Each point is reached from the start by the listed moves, each made 0, 1 or 2 times, or once backwards (-1), plus a little noise. Say if it took an odd or an even number of moves. Then give how often each move was made.
(in the rows, 128 means zero)

Moves:
(1): [155 124 126 140]
(2): [133 159 121  98]
(3): [138 124 167 111]
Start: [128 122 120 131]
Points:
[106 161 114  90] -> even (-1, 1, 0)
[131 148 194  52] -> even (-1, 1, 2)
[117 119 199  81] -> odd (-1, 0, 2)

Moves:
(1): [156 118 129 143 127 130 129 130]
(2): [136 157 133 138 129 123 121 123]
(3): [125 127 147 142 148 122 131 129]
(4): [114 130 114 158 128 139 142 116]
(5): [134 128 117 124 147 123 122 121]
(6): [139 134 145 110 145 159 133 116]
(7): [136 129 131 118 122 111 160 112]
(8): [132 136 124 127 140 131 140 142]
Start: [129 143 130 126 115 137 114 127]
Points:
[169 132 193 136 183 181 249 105] -> even (1, -1, 2, 1, -1, 2, 2, 2)
[187 190 187 150 136 134 129  81] -> odd (1, 2, 1, 0, 0, 1, 1, -1)
[230 189 174 146 152  98 148 147] -> odd (2, 2, 1, -1, 0, 0, 1, 2)

Moves:
(1): [154 120 132 127 125 116 137 118 140 143 125 117 130 126 115 133 118]
(2): [121 145 133 129 133 118 127 131 123 133 122 134 127 129 120 131 127]
(3): [122 120 154 122 143 128 128 142 123 131 139 124 122 131 118 131 121]
(4): [130 123 131 142 125 130 120 123 127 128 122 130 127 130 129 131 124]
(5): [129 124 121 125 143 126 129 120 127 126 123 126 124 129 125 125 130]
(6): [140 134 124 125 128 145 137 139 117 123 133 125 115 119 138 130 129]
(7): [128 125 134 130 118 123 138 129 125 113 121 134 123 124 124 134 122]
(8): [131 121 123 136 130 116 136 143 137 128 128 125 120 135 125 127 129]
(9): [130 141 132 138 136 128 131 123 149 124 127 122 127 117 127 125 129]
(10): [119 130 123 131 132 134 135 126 125 137 128 128 133 120 127 126 128]
(11): [129 134 120 130 138 130 133 128 121 127 151 124 129 133 128 137 124]
(12): [134 126 118 122 131 130 129 131 128 129 133 144 127 129 137 129 119]
(13): [137 129 141 135 139 130 128 132 117 116 122 121 155 126 137 124 121]
(14): [132 125 127 126 124 141 131 126 132 133 121 124 133 146 117 124 123]
Start: [126 131 113 121 114 133 135 132 137 119 132 131 119 121 126 111 133]
Points:
[230 122 108 110 167 155 152 108 113 120 178  88 172 120 150 123  90] -> odd (2, -1, 0, 0, 1, 1, -1, -1, 0, -1, 2, 1, 2, 0)
[145 162 116  88 159 129 158 162 121 170 156 149 108 112 117 118 108] -> even (1, 2, 1, -1, 0, 1, -1, 0, 0, 1, 0, 2, 0, 0)
[249 141 142 142 121 165 189 139 162  87 148  87 151 100 142 124  79] -> odd (2, -1, 0, 0, -1, 2, 1, 0, 2, -1, 1, 1, 2, 1)
[173 176 119 156 189 120 203 170 148 108 126  88 133  56 140 101 127] -> odd (1, 1, 0, -1, 1, 2, 0, 2, 2, 2, 0, 0, 2, -1)
[172 138 179 121 144 144 216 188 108 147 162  73 122 108  74 135  93] -> odd (2, 1, 2, -1, -1, 2, 1, 1, 0, 2, 1, -1, 1, 1)

Moves:
(1): [141 132 125 132 129 116 120 109 126 133 138 137 131 117 130 127 130 123
 126 129 132 123 140 129 123 127 132]
(2): [127 135 127 120 124 126 124 129 122 128 127 135 124 129 126 131 125 138
 129 134 131 135 128 125 125 131 125]
(3): [125 146 145 123 116 137 125 137 129 126 120 123 119 129 140 131 129 125
 122 129 135 117 129 139 121 127 135]
(4): [119 138 127 140 122 123 132 140 123 134 131 131 121 130 127 131 128 126
 132 128 122 123 136 125 128 131 127]
(5): [130 137 125 136 140 128 141 121 128 119 125 121 126 126 119 133 147 134
 129 132 132 130 113 133 122 130 126]
(6): [134 131 125 145 118 139 130 124 123 132 132 120 131 128 121 129 130 132
 128 140 134 134 125 129 137 125 129]
(7): [131 141 131 121 129 131 148 132 127 135 134 126 124 117 130 128 131 135
 122 121 128 127 126 120 137 137 127]
(8): [134 130 116 120 132 128 131 142 131 128 129 129 133 130 124 129 134 123
 128 129 135 123 127 133 138 121 126]
(9): [134 136 132 135 117 131 128 125 149 119 133 129 124 121 125 124 124 136
 126 134 126 128 135 122 127 126 122]
(10): [118 131 128 125 128 122 115 127 134 141 132 125 132 118 121 129 127 129
 136 132 132 130 127 129 130 124 130]
(11): [129 125 140 117 129 125 121 130 119 117 146 129 127 134 132 131 129 129
 130 128 117 126 118 129 126 131 127]
(12): [130 127 130 136 125 130 134 125 141 134 124 146 124 140 144 120 131 128
 135 131 123 132 115 132 129 127 124]
(13): [132 136 126 131 133 133 132 133 135 121 122 129 153 130 137 121 129 125
 118 131 121 134 133 136 128 139 142]
(14): [130 135 127 125 133 132 126 122 125 143 129 130 129 149 114 118 125 128
 128 122 125 129 136 134 127 127 134]
(15): [123 135 122 124 140 123 119 125 129 125 133 119 130 135 142 133 123 133
 129 121 134 118 123 121 129 129 125]
(16): [129 124 132 131 129 118 135 128 134 126 131 126 122 126 134 145 124 126
 129 124 127 129 139 137 135 136 139]
(17): [118 128 121 123 121 132 134 121 129 130 125 130 134 123 134 135 145 139
 125 125 127 127 136 134 144 128 117]
(18): [129 127 136 127 135 121 130 138 123 128 130 124 132 126 133 117 125 147
 129 129 128 121 132 130 128 120 126]
(19): [129 130 127 126 118 121 136 111 126 122 125 119 133 124 121 125 128 128
 156 125 133 119 123 122 121 124 121]
(20): [118 131 128 124 123 121 135 126 129 131 133 128 119 134 135 124 135 123
 129 136 129 132 134 117 131 126 132]
(21): [124 125 129 132 123 119 128 128 134 131 128 122 134 134 129 126 129 128
 127 121 143 131 121 135 125 131 116]
(22): [136 122 134 134 124 122 120 136 127 130 117 120 130 133 130 132 131 124
 135 117 122 146 124 123 135 124 116]
(23): [124 126 128 128 132 136 127 128 130 123 135 133 130 123 129 121 123 126
 132 125 133 133 139 139 129 123 127]
(24): [132 124 126 128 125 119 124 123 122 130 120 115 120 126 130 122 117 117
 121 133 118 134 126 147 134 141 124]
Start: [136 119 117 129 139 125 131 132 121 128 116 122 128 139 123 135 115 135
 134 118 129 126 119 122 109 133 111]
Points:
[102 175 131  94 108  45 117  89 106 149 169 119 107 143 163 155  97 145
 193  49 173  62 165 123  96 142  69] -> odd (2, 1, 1, 2, -1, -1, 1, 0, 0, 0, 1, 0, -1, 1, 2, 1, 1, 0, 2, 0, 2, 0, 1, 0)
[147 153 168 153 163  36  44 160  77 158 133 114 130 168 167 149  58 144
 119 108 114 134 163 195  77 169 151] -> odd (2, 2, 1, 2, 0, 0, -1, -1, -1, 1, 1, 0, 1, 1, 1, 2, -1, 2, -1, -1, 1, 1, 0, 1)
[150 135 116  83 104 141 155  83  74 136 129 109 129 160  63  94  89 107
 150 107 111 106 133 124  93 155 113] -> even (0, 0, 0, 0, -1, 0, 1, 0, 0, -1, 1, -1, 0, 2, -1, -1, 0, -1, 2, 0, 0, -1, 0, 1)
[159 181 127 191 107 127  57 100 172 120  84  73 191  97 184 118  93 104
 112  98 184 160 129 173  97 153  83] -> even (2, 0, 2, 0, 0, 1, 0, -1, 1, 1, -1, 0, 2, -1, 2, -1, 0, -1, 0, -1, 2, 2, 2, 1)
[114 155 181 140  94  88 104 153  72 183 176  36  57 124 133 175  70 108
 154 100  79 148 163 136 181 168 123] -> odd (0, -1, 1, 2, -1, 2, 2, -1, 0, 2, 2, -1, -1, 1, 1, 2, 0, 0, 0, 1, -1, 2, 1, 2)
[155 151 107 155 194 113 113  81 131 173 215 164 162 122 144 116 103 208
 171 132 141  88 134 127 130 104 139] -> even (2, 0, -1, 0, 0, 2, 1, 0, 0, 2, 1, 2, 0, 1, 2, 1, 0, 2, 0, -1, -1, -1, 1, -1)
[ 51 226 174  87 136 141 149 123 158 120 168  94  76 127 165 114 147 224
 137 101 142  75  84 169 113 142  46] -> even (-1, 0, 2, 1, 2, -1, 2, -1, 2, 2, 2, 1, -1, 1, 2, -1, 2, 1, 0, 0, 1, -1, 2, 1)
[121 189  90 207 123  88 229 122 164 152 107  54 134 186 156  81 112 170
 174 136 158  96  92 171 144 159  82] -> even (-1, -1, 0, 2, 1, 2, 1, 1, 1, 0, -1, 2, 1, 1, 2, 1, 0, 2, 2, 1, 2, -1, 0, 2)
[172  95 110 157  62  64 110  86 100 151 101 130 134 171 160 112 147 138
 207 107 119 121  95 127 136  98   7] -> odd (2, 0, 0, 1, -1, 1, -1, 1, 0, -1, 1, 2, -1, 0, 0, -1, 2, 1, 2, 0, 1, 2, -1, 1)
[112 133 134 121  72 133 124 199  99 122  84 123 186 194 143 144 147 133
 172 120 128 174 123 128 130 125 100] -> odd (-1, 2, 1, 1, -1, 1, -1, 1, -1, 0, 1, 0, 2, 0, -1, 0, 1, 0, 1, 1, 1, 2, 0, -1)

Moves:
(1): [119 125 115 111 126 122 128 125 121 139 119 129 128 117 123 107 142 129
 131 127 128 137 136 117 127 132]
(2): [125 134 127 122 125 120 123 133 126 128 127 131 129 126 134 128 128 133
 136 147 121 114 121 124 122 131]
(3): [137 116 130 130 117 125 115 133 106 137 130 132 109 123 137 128 135 127
 128 131 124 128 128 142 127 131]
(4): [140 137 129 151 121 123 123 115 128 114 139 122 124 121 160 137 113 133
 132 133 127 136 143 114 130 117]
(5): [130 125 127 121 121 118 126 122 126 130 125 124 131 132 133 134 128 135
 121 126 109 124 129 125 131 127]
(6): [125 127 120 126 138 121 126 123 124 129 129 122 134 136 132 124 126 125
 129 116 124 127 126 134 129 132]
(7): [129 128 129 117 125 132 137 122 127 133 121 132 125 126 121 135 136 129
 141 127 122 122 130 141 133 120]
(8): [138 129 131 124 124 132 131 126 128 130 132 127 135 137 132 135 129 118
 131 130 140 127 121 127 119 139]
(9): [120 121 136 131 136 122 129 124 122 130 121 130 134 126 130 134 122 139
 127 125 128 129 132 131 124 124]
(10): [157 121 120 125 143 136 126 133 126 118 120 134 130 126 136 134 115 127
 122 126 130 132 132 127 118 132]
(11): [117 117 124 128 126 121 121 129 130 132 118 133 130 124 138 133 135 128
 122 122 128 127 141 122 143 109]
(12): [124 127 130 113 121 127 124 140 128 135 131 124 127 140 115 130 119 122
 134 138 112 122 125 146 131 134]
(13): [122 122 132 117 130 135 133 141 127 116 132 128 123 127 127 134 123 131
 127 122 136 135 137 130 139 123]
(14): [121 135 126 124 138 114 138 120 116 122 123 143 126 137 122 132 126 123
 130 131 136 136 138 142 128 120]
(15): [125 117 132 138 119 129 116 117 133 122 117 118 130 125 123 123 138 120
 114 127 127 123 132 127 134 142]
(16): [132 129 111 120 131 123 122 129 129 128 118 123 116 137 126 125 123 142
 120 122 133 130 136 124 135 116]
(17): [137 131 147 119 123 138 123 134 143 117 121 134 124 130 124 140 138 123
 125 150 129 136 129 129 132 114]
(18): [131 134 133 118 120 127 124 127 132 129 134 125 117 122 120 122 137 129
 131 131 119 123 144 126 115 136]
(19): [135 121 120 133 128 123 136 125 122 137 133 129 123 124 118 137 135 139
 143 125 134 135 132 114 129 136]
(20): [121 122 119 124 126 139 125 125 128 115 123 135 124 136 116 126 132 135
 137 127 126 138 128 123 128 129]
(21): [136 131 145 119 116 127 119 136 131 120 130 133 136 122 134 118 127 128
 126 122 121 131 124 128 133 132]
(22): [123 112 134 122 120 129 132 135 146 112 140 125 136 132 125 136 123 123
 130 129 134 127 132 135 124 131]
(23): [130 137 121 127 126 134 121 123 129 135 127 137 115 134 143 135 128 136
 129 132 136 130 124 126 132 128]
(24): [118 136 128 122 124 134 123 111 132 134 135 132 129 112 127 138 137 124
 134 125 131 115 113 132 127 126]
Start: [132 132 130 132 130 124 123 130 128 139 128 140 134 135 138 127 121 127
 132 138 136 125 139 113 127 129]
Points:
[ 69 111 112  29  65 102 100 113 130 174 119 174  67 150  74 113 180 120
 142 116 182 115 193 184 144 139] -> odd (1, -1, 1, -1, -1, -1, 1, 1, 0, -1, 1, 1, 0, 2, 1, 2, -1, 2, 0, 0, 1, 2, 2, 1)
[193 135 113  99 150 145  50 148 191 130  70 169 138 113 193 162 134 161
  93 129 177  86 118  61 160 108] -> even (-1, 2, -1, -1, -1, 1, 0, 0, 0, 2, 2, -1, 0, -1, 1, 2, 1, 0, 1, -1, 2, 0, 2, 1)
[245 180  22 111 138 126 147  85  58 196 134 164  60 139 168 133 113 178
 249 184 145 157 186  56  44 192] -> odd (2, 1, 0, 2, -1, 0, 2, 2, 0, 2, -1, 1, -1, 0, -1, 0, -1, 2, 2, 1, -1, -1, 2, -1)
